Each row is a point. Each table stands for the endless flat space through its points: a line for two points, a plane for three, and so on. Write the one point that lies in both, or say that there is none.
(in the rows, 128 means zero)

First:
[[125 163 145 140]
 [143 157 140 147]
 [155 121 126 165]]
Second (2 x 4):
[[155 141 139 137]
 [146 156 136 158]]
They share: [149 151 137 151]

First (4 x 9):
[[ 99 132 134 109 133 127 128 152 114]
 [118 112 101 121 157 102 124 135 117]
 [134  88 109  79 139 110  88 179 161]
 [ 90 153 113 127 139 118 146 131 102]]
Second (3 x 9):
[[122 105 104  98 143 106 123 154 130]
 [119 117 113 105 143 117 118 146 135]
 [129 113 107 103 147 115 116 162 133]]
They share: no point

First, 3 rows:
[[114 111 131 141  98 152  94 105 104 103 124 144]
 [115 103 132 142  93 152  91 106  99 102 121 145]
 [ 91 124 114 127  99 167  91  88 135  99 136 139]]
Second:
[[110 152 129 122  96 123 105 107 104  95 144 126]
 [106 134 139 146 106 143  99 101 100 109 124 146]
 [135 135 112 133  93 152  97 106 136 102 143 141]]
They share: no point

First:
[[110 119 134 101 143 111 146 117  98 156 126 105 138 128 143 147 133 115
   97 100]
 [104 109 124  97 129  97 160 119 102 164 136 111 128 128 147 133 127 107
  101 102]
 [122 136 155 110 156 138 127 106  92 138 109  94 147 126 143 164 141 129
   96 100]]
Second, 3 rows:
[[112 114 139  86 116 125 166 137  95 161 140  94 152 118 168 160 133 101
   86  90]
 [122 100 140 107 123 120 142 120  87 162 144  96 136 143 163 140 138 128
  110  90]
 [117 107 144 119 142 109 118  97  91 148 133 104 117 153 143 123 131 146
  125  99]]
They share: no point

First (3 x 24):
[[155  97 113  99 110 145 129 124 134 133 153 119 132 116 140 129 147  95
  114 123 126 126 148 128]
 [149 109 108 110 117 141 132 130 134 131 162 132 124 121 138 123 153 102
  108 113 146 117 144 131]
 [149  97  99  95 138 147 153 142 128 113 165 111 142 118 162 129 147  93
  102  95 128 114 162 134]]
Second, 3 rows:
[[155 113 100 122  84 151 124 137 120 141 129 141 113 119 118 120 162  98
  117 149 104 156 121 112]
 [151  89 128  94 116 125 112  95 162 127 169 115 137 115 146 128 126 100
  109 117 154 106 163 138]
 [139  97 108 106 124 115 108 109 156 153 145 145 145 119 142 144 138  94
  125 109 156 112 149 124]]
They share: no point

First (5 x 24):
[[177 120 169 103  98 149 126 107 129  61 153  83 120 109 111 149 106 108
  144 139 128  92 106 125]
 [154 119 163 104  91 151 138 101 131  82 175 107 143 127 121 134 123 130
  154 144 113 113 112 131]
 [ 86 100  98 116 101 141 173 129 107 161 137 131 133 118 114 129 158 126
  174 131 151 115 145 178]
 [150 103 158 120  91 134 155  96 163  75 177 120 147 128 113 146 115 146
  132 140 132 106 117 122]
 [129 132 140  87  94 167 131 123  76 125 153  98 132 118 130 117 148 103
  190 145 106 121 118 166]]
Second (3 x 24):
[[136 108 147 109 100 128 154 104 117 108 145 104 141 110 112 154 116  91
  138 144 151  93 123 163]
 [126 122 144 116 101 128 148 104 109 108 133  94 132 114 117 148 110  96
  142 148 142 100 113 160]
 [131 134 120 117 104 153 145 139 105 108 127  89 115 111 117 130 127 121
  164 140 125 106 108 146]]
They share: no point
